Rows are points. Examples show where two turns around zero, p and q, send a point. Where does a point land after both, in the order given? Backwards means that the second turn is done in reverse. Each puzzle has new turns, and all numbers are rounded.

Turn p:
[0.97 0.95] => [0.68 1.17]
[-0.91 -1.87] => [-0.38 -2.04]
[-0.06  0.92] => [-0.30  0.87]
Turn q:
[-0.84 -2.09] => [-1.50 -1.68]
[-0.33  1.26] => [0.12 1.30]
[0.53 1.30] => [0.94 1.04]
[ 0.64 -0.47] => [ 0.44 -0.66]
Where do these land?
q, then p backwards: [-0.68  1.27] => [0.17 1.43]
p, then q: [-0.83  0.14] => [-0.82  0.20]
q, then p backwards: [ 1.51 -1.41] => [ 0.42 -2.02]

Turn p:
[ 0.33  0.44 -0.99] => [ 0.37  0.25 -1.04]
[-2.41 -0.93 -0.56] => [-2.16 -1.44 -0.49]
[ 0.58 -0.35 -1.05] => [ 0.74 -0.47 -0.89]
[ 0.06  0.92 -0.07] => [-0.07  0.88 -0.29]
[ 0.55  0.60 -0.24] => [ 0.48  0.62 -0.34]
[ 0.89 -0.67  2.91] => [0.65 0.18 3.04]
Turn q:
[ 0.38 -1.04 -0.71] => [ 0.50 -0.51 -1.10]
[ 2.19  0.36 -0.74] => [ 1.59  1.48 -0.86]
[-1.97  1.14  0.56] => [-1.99 -0.06  1.24]
[-0.60 -0.47  0.89] => [-0.10 -0.92  0.72]
Where do these land?
q, then p: [-1.09 -0.59  0.52] => [-0.46 -1.09  0.63]
q, then p: [-0.03 -0.13 -0.94] => [-0.18 -0.11 -0.93]
q, then p: [-0.75 -0.18  0.05] => [-0.51 -0.56  0.17]
p, then q backwards: [-0.92 -0.03  0.46] => [-0.94  0.42  0.09]
p, then q: [-1.05  0.88  0.23] => [-1.33  0.10  0.39]
q, then p: [ 3.83  0.05 -0.32] => [ 3.04  2.12 -1.03]

Turn p:
[ 1.00  0.14  0.79 -0.26] => [0.80 0.51 0.78 0.44]
[-0.84  1.50  1.88 -0.57] => [-1.06  0.99  2.08 -0.63]
[-0.03 -2.25 -0.38  0.16] => [ 0.79 -2.06 -0.52  0.32]
[ 0.93  0.83 -0.62  1.67] => [-0.39  1.03 -1.00  1.58]
[-1.21  2.00 -1.38 -1.26] => [-1.01  1.50 -0.87 -2.23]
[-0.69 -1.92 -0.55  0.23] => [ 0.13 -2.02 -0.65 -0.02]
[ 0.84 -0.29  0.26  0.02] => [0.74 0.06 0.19 0.52]
Turn q:
[-0.16 -1.84  1.78 -0.28] => [ 0.47 -1.76  0.97 -1.55]
[-2.04  0.86 -1.64 -0.42] => [-1.21 -0.46 -1.86  1.62]
[-1.23  0.39  0.68 -0.32] => [-1.25 -0.80  0.09  0.09]
[ 0.39  1.06 -1.03  1.04] => [0.21 1.21 0.04 1.38]
[ 2.55 -0.65  0.00  0.63] => [ 1.98  1.39  0.87 -0.84]
[ 0.49  0.19  0.20 -0.65] => [-0.19  0.44 -0.12 -0.70]
Where do these land?
q, then p: [ 0.42  0.15 -1.18  1.50] => [-0.17  0.92 -0.26  1.70]
q, then p backwards: [ 0.18  0.89  0.84 -0.04] => [-0.61  0.83  0.69  0.01]
p, then q: [-0.13  0.08  1.83  0.48] => [-0.48 -0.87  1.62 -0.09]
p, then q: [-0.62  0.97  1.63 -0.82] => [-1.63 -0.46  0.92 -0.98]
q, then p: [ 1.53  0.30 -0.30  0.58] => [0.14 1.57 0.49 0.36]
p, then q backwards: [-1.80 -2.11 -0.87 -1.93] => [-0.60 -2.65  1.36 -1.71]
q, then p: [ 0.40 -0.28 -1.96  0.23] => [ 0.32  1.03 -1.48  0.88]
